Each row of a before or after table is a point. The points were changed in one or more steps. Then noise was added and the rows were shuffled. The steps act on columns, c1 being the first. What was done? A step turns or swaps two columns, mirrors them in a line or flattens them onto one, adds a multiple of one to another, or multiplies or shifts one. Angles are multiples of 10 degrees, from the lower column toward the higher: turns from -170 to 170, lines from 10 to 170 but not 90. Use the fewest steps. Two steps may share a column if one is a turn and the other turns, adds or multiplies; they go together, in the order done. Otherwise the lowest column goes first.
In the rows, zero is written as 128.

Before (10 x 2)
[[ 93 153]
 [128 150]
 [122  91]
 [129 142]
 [100 132]
 [120  59]
 [221 190]
 [ 82 162]
 [129 122]
 [138 125]]
After (10 x 2)
[[245 178]
 [123  79]
 [140 116]
 [130 111]
 [ 94 121]
 [127 142]
 [ 69 154]
 [ 83 144]
 [116  47]
 [128 131]]
Steps: multiply c1 by 1.3; shift c2 by -10

Before (8 x 3)
[[114  98 133]
 [139 140 147]
 [ 83 133  76]
 [222 109  83]
 [ 90 113 113]
 [221 134  72]
 [ 83 145  97]
 [201 110 105]]
After (8 x 3)
[[119  86 120]
 [147 142 116]
 [188 100 176]
 [ 92 102 133]
 [197 136 211]
 [ 74 155 142]
 [ 67 139 160]
 [201  96 212]]
Steps: mirror c1 and c3 in the line at 10 degrees; multiply c2 by 1.6

Before (11 x 4)
[[122 116 112 118]
 [126 109 116 134]
 [128 110 122 107]
 [152 249 107 134]
 [185  96 132  99]
 [157 113 154 121]
 [190 119 130 137]
 [130 138 184 137]
 [125 119 117  64]
 [134 129 116 140]
 [120 116 113 106]]
After (11 x 4)
[[113 138  84 107]
 [137 124 144 136]
 [247  87  68 134]
 [131 133  75 139]
 [113 129  72 116]
 [150 187  91 138]
 [130 160 112 122]
 [115 127  73 107]
 [120 128  78  65]
 [111 136  76 135]
 [128 192  93  99]]
Steps: mirror c1 and c2 in the line at 30 degrees; shift c3 by -40

Before (13 x 6)
[[ 96 138 149 123 144  87]
 [147 148 139 112 102 125]
 [ 92 155 154 118 156  85]
 [ 79 133 153 127 124 102]
 [168 150 125 132 144 124]
 [150 152 100 143 104 121]
 [ 88 148 184 139 123  75]
 [130 154 151 152 152 181]
 [146 118 129 142 115 116]
 [175 135 135 143 142 135]
 [ 93 124 148 134 122  84]
 [162 161 125 159 126 108]
 [120 139 127 168 149 217]]
After (13 x 6)
[[ 92 121 147 142 123  81]
 [145 118 130 168 112 113]
 [176 133 134 174 143 137]
 [149 148 136  80 106 127]
 [ 96 135 150 113 141  86]
 [164 150 125 138 145 125]
 [ 79 131 151 124 126 101]
 [122 137 127 249 150 221]
 [131 157 151 202 149 181]
 [161 161 122 223 126 105]
 [ 95 156 153  96 155  87]
 [ 88 146 185 166 121  75]
 [150 152 102 176 103 119]]
Steps: multiply c4 by 3

Before (14 x 8)
[[198 118 150 116  86  83 106 125]
 [ 82 107 168 106 123 145 160 194]
 [186  99 139 193 105 107 131 146]
 [189 178 144 127  89 101 181 128]
 [ 84 137 167 143 190 163  96 102]
 [ 65 100 163 112 200 129  82 192]
 [105 139  95 145  82 221 131 176]
 [195 108 112 237 162 124 123 101]
 [153  65 163 200 158 192 186 112]
 [118 181 156 100 168  83 148 137]
 [164 106  89 123 109 161 185 142]
 [ 78  77 150 146 102 190 122 106]
 [166 170 154 105 191 116  85 127]
 [ 85 192 203  96 159 196  86 151]]
After (14 x 8)
[[ 72  97 147 191 103 106 123 103]
 [ 81 176 155 127  90  99 170  90]
 [120 108 191 107 123 144 151 207]
 [129 180 174 100 169  85 139 140]
 [101 170 169 106 191 115  76 102]
 [180  77 163 147 102 190 113 144]
 [118  67 184 200 158 194 176  99]
 [ 93 105  65 123 109 160 177 116]
 [ 78 119 164 117  86  82  95  80]
 [114 140  76 146  83 221 122 179]
 [135 101 186 112 199 129  72 218]
 [146 192 249  98 159 196  76 172]
 [ 93 106 102 238 163 124 114  65]
 [178 137 189 143 189 163  87 135]]
Steps: mirror c1 and c8 in the line at 110 degrees; multiply c3 by 1.6; shift c7 by -10

Before (14 x 9)
[[139 116 182 104 195 157  77  93  68]
 [ 89 153 184  73 153 103  80 122 171]
 [164 170 214 135 168 177 122  48 128]
 [ 99 166  59  76  78 126 167 164 108]
 [ 75 118 147  94  70 146 129 135 135]
 [ 66 140 139 136 129 173 140 144 181]
 [122 123 158  79 208 183  99  31 130]
 [ 97 155  94 104 116 101 207 200  92]
 [114 153 184  87 217 189 124  92 103]
 [108 150 113 140 141 147  72 151 151]
 [ 98 184  59 129 106  92 206 124 112]
 [141 123  81  71 133 106 220 168 138]
 [114 193 125  85  91 174  96 174 163]
 [ 92 173 197  87 212 177 107  58 102]]
After (14 x 9)
[[ 98 115  62  94 207 104 117 148  89]
 [140 150  61  79 221 104 136 147 143]
 [ 71 148 140  95 133 140  73 105 138]
 [114 117 195  79 125 192 219 127 106]
 [ 94  94 217  75 102 171 204  79 101]
 [131 148 198  81 107 178 206  53 132]
 [ 66 112 132 139 144 177 135 103 182]
 [163  92 247 124 120 177 167 121 121]
 [110  82 101  70 103 174  89 152 166]
 [139 151 194 103  81 164 185 130  70]
 [100  80  72 107 209  91 117  67 107]
 [112 100 107 134  70 141 143 126 151]
 [ 99 112  49  71 170 124  79  96 105]
 [ 88 130 181  67  82 103 149 123 181]]
Steps: turn c3 and c8 by 30 degrees; add 0.7 times c1 to c8; mirror c2 and c4 in the line at 100 degrees; swap c5 and c7

Before (13 x 11)
[[116 160 116 106 136 130 159 111 180 109  86]
 [110 124 169 154 123 106 171 144 192  91 117]
 [149 128 191 108 148  96 152 155 212 111 107]
 [ 55 115 145 100 140 103 129 198 102 162 115]
 [ 90 102 144 102  72 101 114 158  70 148 145]
 [106  90 156 101 108 110 134 128 119 215 138]
 [105 102 116  70  84  59  95 197 105 193 178]
 [141 200 196 117 123 144 193 145 191 106  92]
 [168 153 140 144 168 184 171 138 157 112 127]
 [136 165 147 170 125 125 126 154 156 139  75]
 [170 201 115 170 200 106 195  67  90 187 203]
 [184 147 103 140 171  88 204 108  48 181 140]
 [168 170  77 173 156 110 244 123  99 206 181]]
After (13 x 11)
[[142 200 199 118 136  97 194 145 188 100  70]
 [173 200 114 169  94  92 198  67  55 164 247]
 [166 171  78 174 109 126 244 122  88 186 215]
 [105  88 155 102 119 156 133 126 132 226 144]
 [136 164 146 175 124 117 124 154 152 137  44]
 [147 128 190 111  78  83 153 153 192  99  92]
 [181 145 102 139  90 144 203 108  34 154 149]
 [111 124 168 155  99 112 170 142 186  99 111]
 [117 162 117 103 119  97 161 109 170 115  60]
 [ 87 103 144 103 128 213 113 159 107 166 153]
 [104 102 118  69  81 200  95 197 129 203 208]
 [167 151 140 144 166  63 171 137 131  90 127]
 [ 56 116 145 100 106 140 130 200 102 201 105]]
Steps: add -0.5 times c1 to c10; turn c5 and c9 by -30 degrees; turn c5 and c6 by -110 degrees; multiply c11 by 1.6

Before (14 x 12)
[[132  87 133  79 140  59 119 176 171 116 123 146]
 [177  88 133 204  92 157 141  67 217 159 125 135]
 [151  80 187  69 140 153 125 179 126 110 177 174]
 [131 150  58 164 118 190 132  32 175 166 166 215]
 [157  85 126 120 103  81 137 123 103 192 102 154]
 [105  80  98 186 100  83 125 120  98 154 141 114]
 [243 128  95 159 120 234  88 160 200 122 139 152]
 [ 97  81 128 121  36  92 144 153  62 109  76 118]
 [108   7 110  86 134 104 138 135 173 164 126 177]
 [154  83 112 137 107  94 196 170 116 118 116 157]
 [ 98 155 125 131  55 125 155 108 102 155 114  70]
 [ 67 119 101 180  68 115 176 144  96 198  91 113]
 [114  77 168 104  86  45  98 181 189 151 148 198]
 [134 121 131 170 155 180 113  82 169 142 101 182]]
After (14 x 12)
[[109  87 111   8 154 103 143 133 173 149 126 178]
 [132 165  58 150 160 191 150  33 176 135 167 215]
 [ 97 121 128  81 170  92 104 152  63  46  76 119]
 [114 105 169  77 147  44 168 181 189  90 147 199]
 [ 97 131 124 156 198 125 125 109 102  85 114  69]
 [245 160  96 127 106 234 155 160 202 106 139 151]
 [134 170 130 122 116 179 150  83 168 153 101 182]
 [153 137 113  85 171  93  69 170 116 129 117 157]
 [151  69 186  79 109 152 120 179 126 132 177 175]
 [157 122 126  83 188  80 163 123 104 133 102 155]
 [ 66 180 100 118 230 115 137 143  96 119  91 113]
 [177 204 131  88 174 159 138  66 216 113 124 135]
 [131  79 134  87 109  58 128 176 171 131 123 146]
 [105 187 100  80 157  83 146 120  98 113 140 114]]
Steps: swap c2 and c4; turn c7 and c10 by -140 degrees; turn c5 and c10 by 120 degrees

Before (12 x 14)
[[143 109 141 139 126 156 117 141 127 123 132 140  97 139]
 [117 109 142 115 123 148 110 111  96 249 106 147  94  94]
 [113 112 137 132 119  73 162 136 136  99 128 156 104  89]
 [172  97 117 105  90 153 191 115 118  91 124 162 163 141]
 [110 115 151 122  98 112 122 145 107  97 120 143 102 141]
 [117  86 132 132 132  80 103 118 120 106 137 123 123 120]
 [123 113 142 115 109 157 106 109 125  94 129 153 110 114]
 [141 120 122 133 122 111 115 119 132  95  96 111 149 123]
 [125 108 141 132 131 157 128 164  88  91 126 160 136 128]
 [118 108 107 134 116 155 171 119  83  90 127 115 106 119]
 [111 109  98 129 119 135 107 107 122 148 108 159  95 127]
 [111  91 132 103 139 136 111 129 136  94 103 130 102 133]]
After (12 x 14)
[[153 155 111 151 122 109 190 113 131  74 123 162 163 166]
 [123 188 125 122 134 123 103 118 121 110 137 123 125 115]
 [107 128 128 133 125 112 124 144  97  87 119 142 101 127]
 [143 101 111 140 101  79 111 110  96 232 109 147  94  94]
 [143 164 138 123 130 136 163 136 125  98 129 157 104  88]
 [117 111 104 127 119  89 107 108 147 141 108 158  95 114]
 [112 126 135 153 138  77 112 127 130 105 103 130 103 120]
 [132  97 137 115 129  74 117 141 116 123 134 140  96 146]
 [126 122 105 123 137  98 128 164  93  97 126 159 137 127]
 [134 100 135 139 128  86 106 109 116  88 129 153 109 114]
 [126 106  79 122 132  80 170 120 117  88 127 115 106 117]
 [141 163 128 124 133 146 114 120 137  97  95 111 149 131]]
Steps: turn c1 and c14 by 40 degrees; add -1 times c13 to c6; turn c2 and c6 by 130 degrees; turn c3 and c9 by -50 degrees; multiply c4 by -1; turn c5 and c10 by 30 degrees; multiply c5 by 0.4

Before (14 x 18)
[[105 122 147 113 149 124 131 150 138 160 105 124 108 115 113 127 130 172]
 [110 123 146 137 141 132 109  85 131 152 123 138 113 121 130 124 123 130]
 [110 123  87 116 136  96 111 130 126 177 132 138 127 121 130 134 139 145]
 [115 122 158 103 130 124 124 136 135 122 131 150 100 133  57 135 124 112]
 [117 132 151 129 126 109 132 150 125 127 132 163 100 128 135 130 130 100]
 [157 123 166 133 129 111 109 138  78 110 101 120 156 116 129 115 131 111]
 [126 131 164 146 115 104 109 133 129 129 120 136 123 136 105 137 159 105]
 [135 162 126 153 146 133 125 117 131 150 106 128 108 125 110 116 141 105]
 [108 151 119 145  77 137 111 112 110 113 125 147  98 141 135 132 134 166]
 [113 141 144 133 139 124 133 107  86 110 144 131 214 139 123 139 123 213]
 [188 135 160 141 127 134  81 144 120 118 144 124 134 121 127 135 133  98]
 [ 99 129 136 153 138 137  95 129 138 106 122 133 105 140  89 113 130 122]
 [102 125 157  63 119 126 132 145 140 120 135 129  99 133 130 127 143 107]
 [120 133 157 114 137 133 119 114 126 111  87 147 114 166 131 116 125 172]]
After (14 x 18)
[[187 138 100 164 120 131 101 111 120 135 146 124 150 120 130 135 134 147]
 [134 162 127 117 130 138 109 116 132 106 105 127 126 125 106 119 141 156]
 [158 123  87 139 135 111 124 123  81 150 102 119 163 117 126 114 131 122]
 [ 98 124 100 157 132 128 165 179 143 138 137 130 119 133 130 125 145 162]
 [105 122 165 145 134  94 123 137 122  74 135 139 121 119 130 136 137 120]
 [111 151 137 126 165 137  99 117 110 160 128 146  82 143 134 132 136 119]
 [125 129  91 140 135 102 110 107 129 129 123 139 139 135 100 131 161 152]
 [116 132 107 135 126 110 145 120 128 127 129 162 128 130 137 128 131 167]
 [105 124 109 144 124 123 150 131 141  90 110 123  84 115 114 127 127 109]
 [103 127 120 146 124 141  99 104 136 155 120 134 112 139  87 111 129 148]
 [106 123 109 118 127 134  82 145 134 104 121 141 115 123 133 124 121 136]
 [121 137 101 130 124 131 121 149 130 142  88 143  89 165 134 117 121 107]
 [114 122 101 144 119 124 140 148 133 129 131 148 115 134  59 135 122 158]
 [115 141 111 110 106 124 116 131  89 139 143 127 140 143 125 138 121   8]]
Steps: multiply c3 by -1; turn c4 and c8 by -120 degrees; turn c4 and c7 by 50 degrees; add 1 times c16 to c5; turn c5 and c10 by -160 degrees; mirror c13 and c18 in the line at 160 degrees

Before (12 x 20)
[[ 89  79 145  83 207  79 126 177 140 132  51  85  80 119 145  72 135 163
   68 135]
 [ 63 104 109  54  88  81 151 146 211 170 119 111 108 110 143  95 159 131
  104 141]
 [ 59 123 104  87 150 124 119 123 205 218 115  66  76  86 154  88  94 160
  144 134]
 [171 189  63 174  56 129 142 136  87 147  58 126 124 132 123 177  92  73
  149 141]
 [152  40 168 123  90 144  54 124 161  87  61 126 195 132 103  32   7 142
  167  76]
 [123 173  65 171  97 180 179 126 107  98  88 162 117 138 144 155  68  49
  124 227]
 [142 173 105 144 104 182 182  96 131 129  71  76 137 167 143 139 121  54
  105 155]
 [143 147 125 143 109 121 173 103  55 159  65 108 148  99  93 136  85  12
  176 188]
 [190 136 111 150  81 114 128  79  65 115  90  78 102 130 126 182  69  35
  115 221]
 [125 115 104  50 139 136  91 119 167  68  72  98 152 118  63  64  53 157
  150 105]
 [ 96 161 111 151 108  92 162  60  52 142 111 102 146 146 146 165 104 104
  157 179]
 [ 88  96 131 105 203 102 120 197 190 149 143  69 129 103 128 141 166 143
   93 147]]
After (12 x 20)
[[ 69  89 137  96 207 155 119 130 192 145  56  69 130 104 126 142 223 143
  105 141]
 [144 116 107  44 136 114  89 116 169  72 126  92 155 118  67  67 112 156
  187 133]
 [ 61 155 113 143 107 194 165 119  50 140 197 100 160 150 137 171 161 109
  156 137]
 [ 78  76 140  70 206 160 120  61 134 133  40  82  76 115 152  71 193 156
  165 168]
 [ 90 174  72 157 102 192 175 101  95  97 122 157 110 140 148 154 121  45
  159  33]
 [149 141 113 139  88 220 129  87  62 117 162  75 104 141 131 178 128  36
  169  98]
 [140 177 114 132 103 122 181  66 128 129 136  77 142 169 146 136 176  56
  164  65]
 [180  49 169 116  88  74  49 123 161  89 132 125 188 129 104  30  64 139
  204 140]
 [ 51 111  99  43  79 164 149 111 213 172  97 111 108 102 141  98 222 131
  126 159]
 [ 51 118 111  77 143 139 116 129 197 220 139  65  69  80 156  92 152 162
  142 128]
 [122 154 128 136 104 190 171 131  49 152 153 105 149  93  99 138 140  13
  215 101]
 [170 196  60 151  51 136 151 116  88 147 108 125 125 133 135 173 155  76
  193 125]]
Steps: turn c6 and c20 by -120 degrees; add -0.5 times c6 to c1; shift c4 by -10; turn c11 and c19 by -60 degrees; turn c8 and c11 by -70 degrees; shift c17 by 60

Before (10 x 20)
[[161 141 109 132  74 205 222 134  85 172 157  77 207 145 205 129 183 102
   85 147]
 [210 144 132 108 179 147 144 187 167 117  80 189 104 122 185 220 195 159
  135 132]
 [104  93 147 176 182 108 155 169  75 152  84 182 148  91 127 192 185 133
  183 128]
 [171 112 103 127 103 215 186 170 153 130 175 105 102  82 178 126 123 176
  125 124]
 [223 165 127 140  53 183 103 208 113 159 148 128  94 168 120  98  81  67
  125 174]
 [156  68 192 132 166 132 142 190 189  92  99 192 108 161 130 209 104  95
   82 223]
 [103  87 177 151  78 103  91 164 136 130 176 123 214  70 100 125  96 129
  151 189]
 [ 93 173 172  95  68 231 136 101  68 194 169 174 148 170 102 105  72 104
  146 183]
 [114  69  65  60  48 115 139  79 141 128  61  91  89 103 113 102 162  67
  123  98]
 [195  82  88 145  95 182 134 135 179 101 175 116 120 144 111 170 126 155
  175  99]]
After (10 x 20)
[[142  98 149 172 179 108 157 151  70 156  85 182 145  88 125 196 185 103
  183 126]
 [137  86 174 150  84 105  94 152 140 126 181 120 216  70 106 125  97  75
  146 192]
 [140 138 106 134  70 201 224 146  87 173 163  75 205 150 202 136 183 169
   86 149]
 [195 166 129 138  52 175 104 233 117 154 141 131  96 169 161  92  84 102
  128 174]
 [173 143 138 108 177 150 142 205 167 110  84 190  99 124 151 222 200 189
  135 133]
 [149  81  80 148  99 184 134 165 180  96 177 119 120 144  96 175 127 150
  175 101]
 [ 94  69  63  60  42 114 139  83 134 122  61  91  84 101 158 108 163  49
  119  95]
 [166  70 189 134 164 130 139 190 193  92  98 195 111 150 147 206 108 129
   82 223]
 [111 176 173 100  70 235 136 100  67 197 173 172 147 168 118 107  68 123
  146 181]
 [153 109 103 125 103 209 190 179 150 128 172 103 102  79 133 125 120 163
  126 127]]
Steps: flatten c1 and c8 onto the line at 60 degrees; turn c15 and c18 by 40 degrees; add 0.7 times c14 to c18

Before (10 x 24)
[[ 99 192 142 137 108  94 113  87 118  91 179 106  82 140 162 170 125 118
   74 129 108 109 138 120]
 [109 133 154  79 123  77 120 151  63 104 115 185 163 130 121  99 201  40
  146  99 184 162 104  64]
 [151 140 108 102 121  64 131  92  91 163 158  80  58  98 122 128 128 138
   56  91 148 162  99 164]
 [139  77  88 146 142 131 177 184 111  68 125 203 157 148 117 157 160 112
  196 108 154 128 121 103]
 [139 162 187 101 157  92 126  76 120 139 163  48 103  82  95 154 145 111
   91  74 145  71 113 178]
 [ 83 177  89 139 135 120 103 110 109 124 176  76 107 101 149 103 105 184
   66 147  95  90 140 189]
 [146 138 125  73 115 111 135 174 124 111 119 167 118 187 106  79 178   7
  165  94 180 133 143  74]
 [142 190 129 129  78 135  99  87 121  91 182  62  95  85 121 120 112 169
  113 106 141  95 126 136]
 [140  90  58  86 166 102 140  76 145  75 147 137 146 108 111 101  68 244
  158 171 104 107 194 110]
 [152  30  92 152 148 117 157  22 128  88 134 116 198 134 146  73 115 195
  141 140 161  89 193 150]]
After (10 x 24)
[[141 190 123 127 161 137  99  90 124  72 213 174  87  98 153 122 116 168
  111 106 143  94 124 135]
 [152  31  94 147 140 115 157  21 124  98 106 147 134 196 101  74 116 195
  141 141 160  88 193 147]
 [ 83 179  84 135 177 121 102 110 107 114 137 181 101 105 141 103 106 184
   61 146  93  87 140 190]
 [ 99 194 141 133 165  94 114  84 118 102 170 164 139  78 100 166 122 116
   74 129 111 111 137 124]
 [150 139 107 110 155  64 133  88  91 141 151 161  98  57 174 126 127 137
   52  93 145 160  97 164]
 [143 141 128  88 112 113 135 177 125 119 139  82 190 117 109  78 180   6
  164  93 179 134 142  76]
 [140  86  59  99 160 102 140  77 143  78  90 108 107 146 111  99  66 241
  159 173 103 110 196 114]
 [140  74  91 142 129 128 177 185 108 100 111  56 145 159  63 157 158 112
  197 109 152 127 121 101]
 [141 161 185 113 172  90 123  76 114  97 110 169  85 103 199 154 144 114
   92  77 143  71 114 183]
 [111 133 154  93 115  74 118 150  63 126 132  78 135 163  89 100 205  43
  142  95 183 159 105  61]]
Steps: multiply c4 by 0.7; turn c5 and c11 by -70 degrees; multiply c11 by 1.3; turn c12 and c15 by -140 degrees; turn c10 and c15 by 30 degrees; swap c13 and c14
